Every row gives one point. Each copy is the shape, with its points in the same order, turned, moved and blurred by noise. Say if it was mirrored as well.
In the rows, 128 means zero.

Shape:
[[ 83 142]
 [113 187]
 [ 65 136]
 [119 131]
 [136  90]
 [138 129]
 [105 164]
 [ 25  66]]
Copy 1, 8 rows:
[[ 76 151]
 [ 57 108]
 [ 75 177]
 [ 96 126]
 [146 146]
 [123 124]
 [ 74 126]
 [109 245]]
Copy 1 is: mirrored
Copy 2:
[[122 140]
 [134 194]
 [108 126]
 [159 144]
 [189 113]
 [177 147]
 [134 165]
 [ 95  48]]
Copy 2 is: only turned
Copy 3, 8 rows:
[[187 140]
 [170 190]
 [202 130]
 [156 133]
 [130  87]
 [133 137]
 [176 154]
 [229  48]]
Copy 3 is: mirrored

Shape:
[[ 69 144  52 155]
 [137 172 112 154]
 [163  84 155  90]
 [152 211  87  95]
 [149  96 119 103]
 [153  92  80 100]
 [113  76  65 102]
 [112 209 162 102]
 [ 25 127 100 180]]
Copy 1, 9 rows:
[[100 136 133 240]
 [110 168  94 164]
 [121  90 127  75]
 [163 203 133 157]
 [127 106 117 119]
 [149  85 127 151]
 [132  74 147 172]
 [ 89 213 147 117]
 [ 27 125 134 232]]
Copy 1 is: mirrored
Copy 2, 9 rows:
[[ 70 147  65 179]
 [147 180 112 164]
 [157 104 159  91]
 [133 229  91 109]
 [144 108 122 106]
 [138 107  82  99]
 [104  89  72 105]
 [104 223 170 133]
 [ 46 127 114 223]]
Copy 2 is: only turned
Copy 3, 9 rows:
[[ 80 121  51 178]
 [154 161 114 162]
 [178  62 153 109]
 [151 188  88 107]
 [166  76 118 121]
 [165  69  86 117]
 [124  61  77 132]
 [130 188 161 113]
 [ 46 110 108 205]]
Copy 3 is: only turned

Shape (11 x 6):
[[194  47 140 197  61 119]
 [195 133  65 113 189  49]
 [124 120  86 180 195 106]
 [149  55 175  96  99  42]
 [124 166 131 185 115 159]
 [ 89 152 197  85 101 129]
 [193 184 148  80 148  90]
 [111 119  75 174 181 163]
 [155 126 137  78 167 174]
 [140 148  82 139 122 173]
 [150 128 170 138 167 109]]
Copy 1, 11 rows:
[[ 93   9  95 136  95 144]
 [ 85 116  72  82 236  92]
 [126 119 130 160 211 114]
 [103  40 164  44 142  71]
 [105 152 127 172 109 143]
 [142 146 189  87  84  93]
 [ 80 178 128  39 151 128]
 [166 128 108 176 190 125]
 [178 158 134  74 151 163]
 [148 149  79 148 129 143]
 [106 119 167  90 162 135]]
Copy 1 is: mirrored
Copy 2:
[[196  96 123 181  34 115]
 [172 194  99 128 186  43]
 [124 136 131 195 191  88]
 [159  80 150  76  75  38]
 [108 160 174 178 121 168]
 [ 83 118 204  63 110 140]
 [168 204 169  71 151 103]
 [119 124 113 194 194 152]
 [164 126 143  89 181 164]
 [124 159 111 146 148 178]
 [156 130 190 124 156 100]]
Copy 2 is: only turned
Copy 3:
[[161  15 146 151  50 135]
 [180  89  35  96 178  54]
 [133 100  59 176 183 116]
 [108  50 163  55 115  57]
 [148 156 119 179  95 139]
 [ 98 182 172  71 115 108]
 [201 156  98  63 135  67]
 [125 125  54 169 162 173]
 [169 145  99  67 143 170]
 [151 145  64 133  96 152]
 [165 117 143 119 162 104]]
Copy 3 is: only turned

Shape:
[[ 77  99 129 112 152 113 146 124 174]
 [111 155 112  97 140  78  59 196 159]
 [130 147 139 124 173 135 149  93 101]
 [ 92 101 178  71 189  73  98 131 152]
 [147  65 118 157 162 177 156  57  94]
 [106  96 139  71 138 116 113 133 150]
 [157 172 189 166  83  99  74 135 124]
 [ 37 137 148 157 142   7  70 160 137]
 [144 121 177 173 113 231 119  63 113]
 [ 86 171 112 121 152 174 164 131 184]
 [ 99 119 157 145 173  78  95 169 109]
 [100 115 146 178 123 181  77  79  90]
 [109  54 118 174 137  88 146 105 126]
 [163 145 117 177 110 172  81  28 146]
 [ 83 193 111  52 100 164 152 123 138]]
Copy 1, 15 rows:
[[104 106 135 115 140 122 153 114 190]
 [144 179 123  94 134 107  88 195 165]
 [132 138 123 137 174 146 173  87 107]
 [111 116 182  77 190 100 109 129 156]
 [146  50 102 188 165 165 163  60 105]
 [138  99 139  78 141 127 127 125 158]
 [182 189 195 165  92 130 112 132  99]
 [ 57 168 177 139 118  42  98 182 143]
 [157 101 152 187 112 235 142  51  96]
 [111 161 105 120 130 188 182 106 196]
 [108 138 162 146 170 108 122 178 122]
 [111 108 133 183 109 186 104  90  82]
 [122  65 127 186 138  87 151 116 145]
 [171 143 105 198 104 167  92  25 120]
 [127 168  96  48  91 176 184 100 142]]
Copy 1 is: only turned
Copy 2, 15 rows:
[[100 109 130  94 167 120 116 138 181]
 [ 41 146 130 166 107 103  89 205 206]
 [104 123 142 168 155 159 144  98 137]
 [ 43  81 182 134 157 102 105 134 209]
 [150  56 103 153 161 187 108  77 106]
 [ 70  98 134 111 115 132 114 131 190]
 [123 153 194 191  66 112  69 161 138]
 [ 48 130 177 144 165  26  47 193 144]
 [171 126 150 147  93 221  63  73 113]
 [115 183 120  96 170 180 121 134 170]
 [ 63  94 172 174 155 113  80 176 145]
 [117 115 139 152 126 174  24  98  99]
 [146  54 116 135 160 102  92 143 132]
 [169 154  98 190  99 159  42  58 149]
 [ 57 197 115  83 100 159 154 110 149]]
Copy 2 is: mirrored

Shape, 15 rows:
[[109 122 133 199 131 156 159  99 131 129 103 150]
 [145 100  69 143 154  83 103 147 103 139 167 120]
 [ 90 119 124 176 179 116 114 128 160 142 123 190]
 [ 77 143 195  78 107 193 144  61 153 167 116 127]
 [136  86  78 160 143  98 126 155 161 153 148  83]
 [112 110 146 102 117 140 162  99 177 101  76 163]
 [ 97 142 184  66  73 147 228  30 141 182 154 166]
 [ 88 150 110 142 158  96 144 130 157 162 103 153]
 [181 157 146  95  90 163 162 120 172 181 164 139]
 [171 116  64 135 137  95  81 114 127 134 189 139]
 [125 101 116 114 169 156 159 149 114 147 129 156]
 [ 74 166 167  96 116 176 200  88 173 111 167 144]
 [122 148 181 141 137 106 143 140 123 116 110 130]
 [215  85  99 130 193  81 118 106 152 163 212 100]
 [106  65 126 175 140  90 103 169 145 137 157 164]]
Copy 1:
[[119  97 127 211 136 152 117  98 130 136 103 106]
 [131 117 102 126  79 153 127 154  89 184 149 179]
 [102 117 134 191 156 151  90 126 136 138 101 197]
 [103 107 187  93 154 126  94  45 152 142  73  63]
 [113 110 111 148  62 169 147 151 138 205 125 151]
 [121 109 142 134 111 119 123 103 181  84  62 128]
 [149  99 206 113 146  40 159  14 150 141  81  79]
 [ 95 137 138 160 141 119 142 145 123 168  64 158]
 [196 143 162  96 142 117 140 101 191 190 115  96]
 [156 137  99 113  78 153 106 118 105 182 157 192]
 [126  67 134 121 157 165 159 132 128 148 113 150]
 [ 81 142 150 119 167  97 150  62 181 121 126  75]
 [124 133 167 152 131 137 120 160 124 117 115 108]
 [175 156 164 107  62 194 177 105 116 200 177 206]
 [ 95  85 147 166  95 135  94 163 146 170 150 200]]
Copy 1 is: mirrored
Copy 2 (15 x 12):
[[ 93 138  93 185 115 129 160  87 125 122 105 134]
 [154  64  92 109 169 115 109 132  87 131 135 111]
 [ 94 113  94 176 174  85 132 103 170 134 118 159]
 [ 35 178 181 103 107 133 193  77 155 159 142 108]
 [152  80  68 141 152 125 138 149 136 148 140  76]
 [ 77 144 131 114 106 121 172 121 192  87  97 119]
 [ 84 158 169  64  53  76 249  34 146 134 156 137]
 [123 146  94 135 159  73 150 113 151 151 101 120]
 [138 170 133  90 109 141 210 128 137 137 203 146]
 [153  86  92  98 167 123  93 113 112 108 184 122]
 [ 97 102 110 105 147 133 180 135 118 147 106 163]
 [ 33 172 120 105 129  92 245  88 145  97 161 108]
 [113 151 160 154 141  85 170 144 114 108 108 117]
 [204  48 122  98 196 151 155  94 131 120 185 104]
 [105  54 105 175 146  88 113 153 149 130 147 140]]
Copy 2 is: only turned
Copy 3:
[[115 123 137 184 153 157 177  94 137 144  84 118]
 [139 132  68 167 162  79 113 153  96 162 147 147]
 [110 163 172 171 170 119 139 147 146 172  98 131]
 [104  82 185  80  75 170 135  65 124 174  98  81]
 [108 111  60 175 142  70 136 162 135 168 126 101]
 [103 110 165  92 127 150 196 143 130 117  92 113]
 [135  75 195  53  90 127 208  14 136 166 145 116]
 [ 81 148 132 124 158 101 144 120 156 177  87 145]
 [174 133 101  88  70 135 176  96 155 190 137  98]
 [176 165  83 155 137  69 119 144  75 159 145 119]
 [128 103 117 125 169 160 151 145 127 189 136 133]
 [ 86 138 165  81 118 169 174  62 151 138 162  78]
 [119 114 127 133 124 145 120 117 174 114 111 155]
 [216 119  76 140 169  42 103 150 137 171 158  71]
 [111 125 139 206 140  93 136 185 138 158 148 145]]
Copy 3 is: mirrored
Copy 4, 15 rows:
[[ 82 128 124 179 138 152 122  72 115 150  86 152]
 [148 101 104 173 176  66 142 130 113 140 170  97]
 [ 90 121 114 176 210 117  88 130 148 136  91 153]
 [ 64 138 160  35 118 160 109  61 177 151  85 143]
 [129  99 113 182 173  95 168 121 161 156 134  66]
 [110 112 130 116 139 147 155  79 184  95  71 181]
 [ 41 151 195  35 120 115 181  52 173 154 125 220]
 [ 99 164 101 149 189  89 147 129 166 151  84 141]
 [153 129 191  85 138 130 155  96 185 195 145 168]
 [152 102 109 164 175  74 108 105 141 149 197 128]
 [134 110 119 112 181 143 160 122  98 142 114 140]
 [ 62 176 161  77 140 195 160  97 176 121 133 172]
 [133 148 170 141 143 113 122 117 129 106  88 134]
 [171  91 167 152 236  73 153  71 150 152 188  87]
 [ 99  67 140 196 187  95 117 164 135 124 117 125]]
Copy 4 is: only turned

Shape (16 x 12):
[[106 121 129  99  95 129  83 140 113  86 127 155]
 [135 152 113 104 102 112 129 141 116 136 143 151]
 [128 121 141 101 131 118 131  91 129 145 224 151]
 [123 115 140 109  74 131 102 159 115 149 124 110]
 [145 148 146 119 150 118 134 131 125 140 120 140]
 [139 132 133 100 147 122 135 101 132  92 116   7]
 [136 132 140 149 149 116 117 129 109 147 175 149]
 [136 134 111 108 148 129 120 101 109 135 162 115]
 [ 74 114 132 140 150 131 128 123 136 143 112 136]
 [113 134 135 106 142 126 132 153 157 136 119 157]
 [132 121 100 226 127 117 133 105 122 123 112 139]
 [139 114 139 187 119 125 122  98 126 133 142 154]
 [147 126 100 152 131 149 100  99 135 134 162 143]
 [138 115 123 159 117 152 142 117 106 132 114 140]
 [104 134 129 100 147 113 106 100 140 148 115 158]
 [139 195 119 169 124 148 126 113 122 129 117 151]]
Copy 1 (16 x 12):
[[126 130 138 105 110 137  70 127 116  86 122 154]
 [146 145 103 112 118 118 112 126 132 135 145 170]
 [126 113 135 118 129 131 111  58 133 155 208 162]
 [146 128 120 113  84 141  87 152 120 157 121 126]
 [148 135 128 134 165 124 131 126 133 149 125 156]
 [149 132 105 111 183 127 139 138  86 126 151  27]
 [136 111 131 168 139 127 116 103 114 154 159 171]
 [131 121 100 124 156 135 120  93  97 145 156 141]
 [ 83 107 139 136 138 141 140 126 123 138 103 140]
 [111 128 130 118 154 135 118 142 161 140 122 163]
 [143  75  91 200 117 131 166 110 120 103  98 151]
 [151  84 125 174 116 141 138  88 134 127 122 154]
 [138 100  87 156 135 159 108  79 128 128 140 153]
 [152 103 114 141 121 164 150 122 111 126 114 156]
 [104 125 127 110 157 118 114  93 134 143 103 158]
 [148 167  92 180 134 147 144 103 137 119 109 163]]
Copy 1 is: only turned
Copy 2 (16 x 12):
[[138 134 114 134  96 127  80 145 115  76 136 141]
 [148 165 109 126 101 113 142 131 116 134 124 134]
 [153 160 140  99 119 120 142  96 104 145 211 171]
 [133 124 140 129  87 144 112 150 130 139 127  96]
 [146 162 145 128 156 110 145 122 129 124 115 142]
 [116 159 151  98 165 115 126  81 103  97 146  13]
 [155 145 139 150 154 118 140 135  99 145 164 161]
 [144 158 130 111 149 122 121  97  87 143 149 128]
 [ 84 121 132 141 159 142 137 120 127 121 135 144]
 [120 143 118 120 140 132 147 139 158 111 125 154]
 [134 113 123 227 155 131 148  83  98 133 128 130]
 [155 127 152 192 139 131 134  93 112 137 151 154]
 [164 143 108 158 148 147 108  88 111 141 158 152]
 [151 131 143 165 131 157 144 103 101 125 108 134]
 [106 140 129 118 143 111 113 106 140 128 121 168]
 [139 198 125 194 147 140 128 107 115 137 107 146]]
Copy 2 is: only turned

Shape:
[[116 179  94 108  66 144 103 134  90  65 172 180]
 [186 142 144 153 152  96 159 147 125 110 167  95]
 [194 126 153  97  76 130 113 120 117 142  68 118]
 [126 195  62 137 133 102 157  97 113 172  70  79]
 [ 94 171 147 153 112 136  55 149  96  75 164  74]
 [101 152 112 172  95 169  93 144 186 151 109 111]
 [115 160 157  95  96 122 157  98 112  92 177 104]
 [116  91 128 171 157  97 166 100 171  91  96  81]
 [105 135  81 161  83  75  79  74  92 118 145 182]
 [129 131 127  94 128 100  68 147 192  64 147 166]
 [169  78 163 140 160 150 161 150 119 110 103  86]
 [ 81 115 166 143 174 117 160 120 166 117 123 180]
 [ 98  90 121 108 145 114 150 145 175 158  85  70]
 [127  86 132  86 106 178  61 167 145 134 165 103]
 [145 184 134 138 177 185 117  92 188 111 103  81]]
Copy 1 (15 x 12):
[[161 156  80  91  86 155 119 124  83  57 193 155]
 [149 157  78 103 173 148 127 134 146 170  99 171]
 [164 124 142  93  79 137  89 152 115 151  76  86]
 [ 73 171  74 155 133 134 152 129 102 132  82  46]
 [103 136  86  93 144 249  85 156  85 104 149 163]
 [116 118 119 194  94 206 124 160 138 100 113 125]
 [116 148 109  63 126 167 130 102 142 138 172 140]
 [ 92  96 134 131 191 153 139  95 152 113  63 141]
 [114 107  62 137  98 122  70  71  61  83 147 143]
 [155 142 131 124 145 143  46 141 163  51 147 166]
 [156  97 156 103 183 156 149 156 125 170  81 140]
 [102 140 185 166 163 120 123 101 134 122 144 182]
 [ 75  88 149 142 167 136 128 172 170 136  99  95]
 [166  71 128 128 130 192  82 199 144 127 179 126]
 [144 180 147 163 170 224 127 115 155 120  99  84]]
Copy 1 is: mirrored
Copy 2 (15 x 12):
[[113 202 113 129  42  94 139 114  69  94 197 129]
 [177 145 163 105 174  88 151 126  99 133 155  71]
 [187 156 157 123  86 100 133 115 124  87  51 132]
 [145 178  54 141 155 126 182 139 152 165  81 101]
 [111 157 134 165  92 112  57 151  74 137 171  47]
 [135 147 129 169 101 162  97 135 190 139 154 111]
 [ 83 185 173 111 112 113 167 132  76 123 131  82]
 [119 141 147 154 191  96 161 153 183  90 124  50]
 [ 82 147  90 162  84  51 138  62 125 121 153  98]
 [110 184 150  64 102  69  68 106 164  63 177  96]
 [179  93 166 111 162 108 143 178 117  73 114  92]
 [ 76 134 167 117 189  92 121 128 164  83 165 147]
 [122 120 154  87 144 122 135 175 197 127  86  96]
 [143  96 162  65  48 151  84 151 127 103 145  99]
 [148 184 126 120 188 199  99 119 143  94 111  87]]
Copy 2 is: only turned

Shape, 18 rows:
[[120 149  83 140 173 127  79 111 138 129 133 184]
 [106 178  93 143 162  88 162 137 147 127 161 154]
 [116 146  88 165 125 103  87 150 141 140  87 169]
 [153 128 184 139 103 142 205 126  66  83  80 143]
 [124 120 118  80 150 124 194 104  47 134 124 166]
 [117 125  81 143 137  98 128 156 173 152  87 154]
 [166 125 134  38 164 120 159 100 160 130 168  75]
 [106 134  58 147  73 122 116 128 153 110 124 136]
 [136 142 201  77  95  90 203  60  72 105  75 175]
 [130 102  87 150 150  71 105  99 122 109 117 155]
 [119 102 142 144 121 102 134 136 160 159 168 167]
 [ 87 112 134 168 120  83 127 138 148 109 118  97]
 [169 100  77  54 173 126 199  81 151 133 141 127]
 [135 116  63 147 132  87 110 129 171  91 133 152]
 [132 108 151  63 189 148 200  75 171 112 162 138]
 [122 110 122 121 101  92 103 160 143  99 121 155]
 [166 141 163 139  99 127 199  75  75 140 103 137]
 [168 128 107 126 132  86 131 142 151 116 136 159]]
Copy 1 (18 x 12):
[[128 142  98 119 174 115  65 149 155 158 146 155]
 [156  97  77 150 145  95  99  90 109 183 139 151]
 [124 143  86 149 129  92 101 164 173 148 105 146]
 [140 118 185 174 116 150 139  84  80  79  67 119]
 [156 108 159  96 182 120 147 102  62 136  82 155]
 [141  95  66 134 129 100 123 141 177 148  97 135]
 [206  89 136  44 124 150 126  57 133 154 155  86]
 [ 99 148  65 123 107  85 143 120 144 120 140 138]
 [125 116 229 115 117 134 141  47  99 142  38 161]
 [125 119 132 124 173  62 104 121 168 139 129 132]
 [126  71 127 140 118 123 137 134 144 168 170 150]
 [108 103 114 159 109  85 124 116 144 151 131  66]
 [188  70 109  49 184 137 144  47 137 122 123 137]
 [133 109  80 127 137  62  97 110 173 118 154 134]
 [151  46 138  71 162 178 103  39 114 142 141 122]
 [127 110 122 123  88  84 103 148 144 117 131 129]
 [146 143 184 159 146 154 180  64 112 135  81 143]
 [174 105 121 134 123  98 111 111 164 131 138 150]]
Copy 1 is: mirrored
Copy 2 (18 x 12):
[[118 151  94 124 172 121  78 118 174  98  91 171]
 [ 88 181 124 148 162  82 137 162 150 110 107 148]
 [134 136 110 123 135 109  73 157 130 112  46 163]
 [169 168 186 110 125 155 200 105  60  93  76 129]
 [134 149 173  75 191 112 173  97  86 108 135 170]
 [116 115 109 104 139  94 104 181 140 109  58 136]
 [121 149 152  75 148 107 142 118 167 119 191  53]
 [119 144  71 111  82 102 103 146 112 141  92 157]
 [154 172 236  57 115  99 197  62 103  97  80 154]
 [137 118 104 132 142  66 102  98 132  86  87 151]
 [136 102 146 150 120 114 140 158 173 125 116 159]
 [100 110 133 165  99  99 118 130 106 128  76 103]
 [130 135 108  45 178  82 186 121 157 100 165 101]
 [123 135  71 126 110  79 105 144 144  80 102 139]
 [ 94 135 146  79 159 131 208  98 190  94 155  92]
 [129 118 136 124  88 113  93 146 120  84 105 146]
 [190 173 177 101 140 115 197  93 101 143  83 135]
 [155 147 126 119 126  89 119 159 150  76 114 133]]
Copy 2 is: only turned
Copy 3:
[[155 147 106 129 171 108  70 124 137  81 116 180]
 [129 213 129 115 124  74 121 128 141  81 117 146]
 [140 135  85 140 112 108  61 170 122  93  97 151]
 [170 136 184 173 105 137 181 144  50  94  50 102]
 [141 126 165 112 169  96 198 157  70  85 119 135]
 [155 154  79 130 116 104  96 185 153 118 101 140]
 [182 171 214  60 164 122 132 132 158 152 149  99]
 [138 117  88 118  77 112 100 112 146  76 124 114]
 [165 104 210  93 107  85 191 125  47 113  19 147]
 [154 108 117 143 156  48  91 130 142 105  98 125]
 [157 153 143 160  94  88 124 136 152 142 139 180]
 [104 151 137 166  91 104  93 133 150 134  93 100]
 [201 151 153  68 184  99 190 139 165 115 135 107]
 [168 143 109 138 119  74  84 131 179  80 116 113]
 [177 173 202 104 174 126 196 112 183 130 104 151]
 [152 116 155 147  87  92  81 165 141  88 111 129]
 [180 139 161 132 112 109 179 104  38 135  82 119]
 [191 154 141 133 110  77  97 154 136  97 118 130]]
Copy 3 is: only turned
Copy 4:
[[ 96 139 113 141 187  55 148  82 139 153 141 134]
 [125 177  73 167 164 115 132 102 111 131 158 166]
 [ 86 164 117 148 135  57 154 145 156 160 146 138]
 [144 170 183 163  88 111 123 139  54  94  51 148]
 [129 160 115 109 148  91 149 107  10 125  77 157]
 [119 144  89 138 136  75 170 159 155 146 137 163]
 [208 100  54  88 151 127  94  98 100 109  96 120]
 [ 84 153  74 146  84  89 177 106 150 127 132 114]
 [139 204 145 107  93  97  89 104  54 126   7 192]
 [ 85 120  77 159 136  45 120 117 115 146 110 151]
 [113 106 112 131 116 124 134 105 123 161 148 190]
 [ 91 127  84 179 111 134 116 157 139 146 102 137]
 [202 105  44 106 153  79 159  87  76 100  85 162]
 [ 96 123  65 161 126  60 142 111 157 106 139 150]
 [193 100  84 122 177 140 135  61  98 105  60 181]
 [ 79 128 112 119 109  93 120 137 145 111 126 150]
 [171 174 147 154  79  94 123 107  49 152  63 150]
 [132 131  97 137 120  65 117 122 127 113 147 166]]
Copy 4 is: mirrored

Shape:
[[108  47 169 142 165 114 132 135  73  91 109  89]
 [141 119 179 108 169 148 145 142 108 159 124 120]
 [147  76  98  92 165 101 137 141 135 105  58  86]
 [121 144 130 121 108 180 103 128 186 206 150  34]
 [142 139 180 108 179 124 109 109 153  95  87 140]
 [122  95 109 151 173 125 140  94  94 173 156  95]
 [177  92 150  60 160 130  54 119 156  78 106 108]
 [172 133  85 188 143  61  65 171 153 172 149  49]
 [133  71 157  94  92  45 196 150 105 141 103 104]
 [100 190  96 138 150 116 118 115 104 131 142 105]
 [159  77 193 160  47 117  78 153  35 193 139 169]
 [125  66  66 159  43 119 108 169 168 149 210 130]
 [137  47 132 122  54 158 168 126 160 116 105 148]
 [ 91 128 108 133  70  75  73  91 173 134 142 202]
 [128 147  83 173 122 112 140  75 135 130 179  85]]
Copy 1:
[[102  83 157  95 185 111 149 102  84 129 152 119]
 [160 159 145 133 198 103 153 142 131 166 152 130]
 [105 122 107  92 179 117 148 155 149  73  97  80]
 [180 122 148 175 131 176  91 154 209 190 162  61]
 [132 195 154 127 161 108 115 138 143  86 155 151]
 [149 122  92 134 157  98 127  79 119 182 150  86]
 [153 150 123  68 182 125  82 175 157  68 180 133]
 [140  64  89 194 138  53  56 167 174 133 123  93]
 [121  92 155  73 131  58 205 126 176 147 104 112]
 [122 170 109 173 101  93 121 143 114 149 164  83]
 [167  84 154  71 107  67 100 175 105 249 117 210]
 [142  36  38 126  74 130 127 156 194 186 173 148]
 [170  93 120  87 102 181 183 122 176 133 129 159]
 [ 99 162  82  99  37 100  82 117 184 156 157 188]
 [163 120  83 169  77  99 125  97 136 138 178  67]]
Copy 1 is: only turned
Copy 2:
[[139  67 160 187 191 152 132 154  55 121  98 109]
 [157 133 203 139 149 166 145 156 107 147 115 115]
 [176  85 119 160 205 144 114 124 145 122  56  74]
 [112 125 142 141  85 173 119 161 172 192 142  11]
 [130 139 185 129 194 149  94 115 132  93 121 119]
 [167 108 129 183 149 150 154 111  91 196 145 102]
 [171  95 163 112 195 174  29 136 128  99 124  82]
 [177 145  83 233 159  96  94 191 170 160 179  61]
 [188  72 176 159 132  52 165 129 112 118  62  92]
 [138 187  98 152 130 139 121 107 104 149 141 101]
 [174  78 191 203  35 103  86 187  91 145 129 191]
 [173  41  56 132  66 107 141 187 153 134 192  89]
 [161  24 146 121  93 149 155 124 155  88  97 110]
 [115  91  87 108  96  74  79  97 164 111 163 159]
 [155 126  90 172 115 137 140  83 113 147 184  68]]
Copy 2 is: only turned
Copy 3, 15 rows:
[[141  40 126 175 169 181 147 106 112 116 141 138]
 [166 133 176 151 179 157 157  92 129 154 122 151]
 [197  96  67 136 173 187 127 125 146 127  89 128]
 [155 190 138 177 156 101 157  85 156 193 107  31]
 [168 145 156 135 173 204 115  81 171  87 119 136]
 [142 131  94 169 187 118 160  60 109 151 163 139]
 [227  93 147 115 168 171  81  72 170  97 108  85]
 [232 180  73 246 139 136 110  94  89 138 153  74]
 [188  95  98 132  84 203 190 132 117 171 143 163]
 [144 193 112 136 179 148 146 100  82  99 161  97]
 [146 100 197 169  48 129 103  55  30 174 132 165]
 [169 136  96 163  61  45  95 149 121 160 188  92]
 [130  98 118 117  68 109 134 133 175 142  97 148]
 [132 188 105 102  65 150  48  91 135 116 193 121]
 [147 176  75 160 139 100 170  77 119  92 178  94]]
Copy 3 is: mirrored
Copy 4:
[[ 88 105 209 140 115 147 132 146  48 133 129  90]
 [119 105 141  98 195 170 145 130  84 150 121  97]
 [ 94 168 159 112 105 112 156 121  76 213 118 104]
 [103 103  72  84 140 172 138 165 205 163  95  47]
 [119 162 186  75 179 134 113 117 110 142 102 127]
 [ 63  84 123 138 152 152 135  88 114 141 159  67]
 [150 186 184  69 128 122  74 146 108 185 147  95]
 [ 83 138 118 155 152  51 169 163 192 161 159  35]
 [133  66 147  83 110  98 217 138  51 165 125 121]
 [ 70 157  85 105 156 117 139 104 114  90 117  79]
 [203  12 117 167 170  88 103 172  81 104 125 101]
 [109  80  54 138  80 103 138 194 170 128 207 146]
 [155  83 128 119  74 157 143 145 118 162 128 196]
 [109  92  95  81 121  42  83 117 154 103 126 180]
 [ 79 122 101 118 113 126 157  79 173  92 166  88]]
Copy 4 is: mirrored
